Each row of a before or after table is a point. One or more steps were done to the points. Then noise was added and the rows were shuffled. The steps act on columns, c1 being the first. What was done? A step turns or swaps two columns, mirrors them in a line or flattens them onto one, adds a multiple of one to another, or multiplies or shifts one. Angles are multiples of 10 degrees, from the lower column toward the higher: turns from -170 to 170, lines from 10 to 170 but not 90. Use the fewest steps. Two steps may share a column if one is a turn and the other turns, adds or multiplies; they go together, in the order done. Otherwise the lowest column goes first.

Before (12 x 2):
[[0.2,-5.3],
[-4.4,4.0],
[-8.1,1.1],
[-3.3,4.1],
[6.4,-2.4],
[3.5,3.5],
[-0.6,-6.3],
[-2.6,-3.2],
[-3.2,0.0],
[-6.7,2.9],
[0.8,-6.6],
[3.9,-0.7]]
After (12 x 2):
[[-0.9,-6.2],
[0.0,-0.1],
[0.4,-0.8],
[-0.7,-3.4],
[0.6,3.9],
[1.0,3.6],
[-1.2,-5.9],
[0.1,-1.8],
[-0.5,-5.1],
[0.5,1.8],
[0.7,3.1],
[-0.3,-0.8]]
Steps: flatten c1 and c2 onto the line at 80 degrees

Before (9 x 4):
[[-1.1,5.9,1.8,-1.5],
[-0.3,6.0,3.0,-0.5],
[5.6,5.2,7.3,-3.3],
[-3.3,-6.4,-3.9,-1.3],
[-4.1,1.6,-6.3,0.8],
[-3.4,-6.3,1.0,1.6],
[-0.1,-5.0,-3.8,-0.3],
[5.3,2.3,7.4,-4.1],
[2.4,-5.3,-0.2,3.6]]
After (9 x 4):
[[3.1,-3.5,5.5,-2.7],
[0.5,-4.4,-4.8,0.2],
[0.2,3.2,5.1,0.1],
[3.5,4.7,5.7,-0.6],
[2.1,6.2,1.3,-3.1],
[1.7,-4.9,-3.6,0.6],
[-3.7,5.0,2.0,-1.9],
[-2.6,0.2,-7.9,6.2],
[-3.1,-2.4,-8.6,5.8]]
Steps: turn c1 and c4 by 150 degrees; turn c2 and c3 by -160 degrees

Before (12 x 8):
[[-4.4,-3.9,-7.5,2.3,-5.2,-0.8,-3.0,5.0],
[-4.6,-0.4,-0.6,-7.9,-7.2,5.6,1.1,-1.2],
[0.8,1.1,0.2,5.6,-0.3,2.0,6.1,-1.2],
[1.9,0.4,0.8,5.8,-2.0,-4.8,1.5,-5.6],
[-3.7,-8.2,1.7,0.1,-10.1,5.1,-4.5,-4.7],
[3.5,-9.8,-11.1,-1.7,-0.1,1.1,-6.1,2.0],
[2.6,-3.2,-8.1,1.9,-0.3,0.6,-5.1,2.4],
[2.9,-2.3,-10.4,3.4,-0.7,1.5,-3.7,3.3],
[4.2,-2.8,-1.4,1.5,0.3,-4.5,5.5,-0.2],
[0.8,0.9,0.1,5.6,7.2,-4.8,0.9,0.2],
[5.6,1.7,-1.0,1.2,-0.2,-2.3,-0.4,4.4],
[-7.2,0.0,-2.4,-5.6,-10.7,3.1,-2.1,-6.2]]
After (12 x 8):
[[-7.2,5.6,-2.5,-6.9,4.5,-0.2,-10.9,0.0],
[4.0,-4.9,-1.9,3.4,-5.5,0.9,10.7,-2.5],
[3.2,1.0,-13.1,2.7,1.4,-9.9,-14.5,1.5],
[2.8,-4.4,-3.1,-2.4,-0.4,-2.7,12.8,3.3],
[3.7,1.3,-12.6,5.0,2.6,-2.2,-1.5,1.0],
[-0.3,2.1,-1.6,0.4,-0.5,1.0,20.6,1.5],
[-3.2,-5.0,-1.2,3.4,-2.0,0.4,12.4,5.0],
[-2.4,-1.1,-9.5,3.6,7.3,-3.9,-1.9,-3.9],
[6.3,-2.3,-3.1,0.9,3.2,1.8,1.2,2.1],
[-10.4,5.2,-0.2,2.9,5.0,-8.2,-8.1,3.8],
[2.9,0.9,-10.0,4.8,1.7,-3.1,-6.8,0.9],
[-13.5,3.3,-4.6,-2.9,4.3,0.1,-13.0,1.8]]
Steps: turn c5 and c8 by -140 degrees; turn c1 and c8 by 50 degrees; swap c2 and c6; shift c3 by -2.0; turn c4 and c7 by 40 degrees; multiply c7 by 2.5
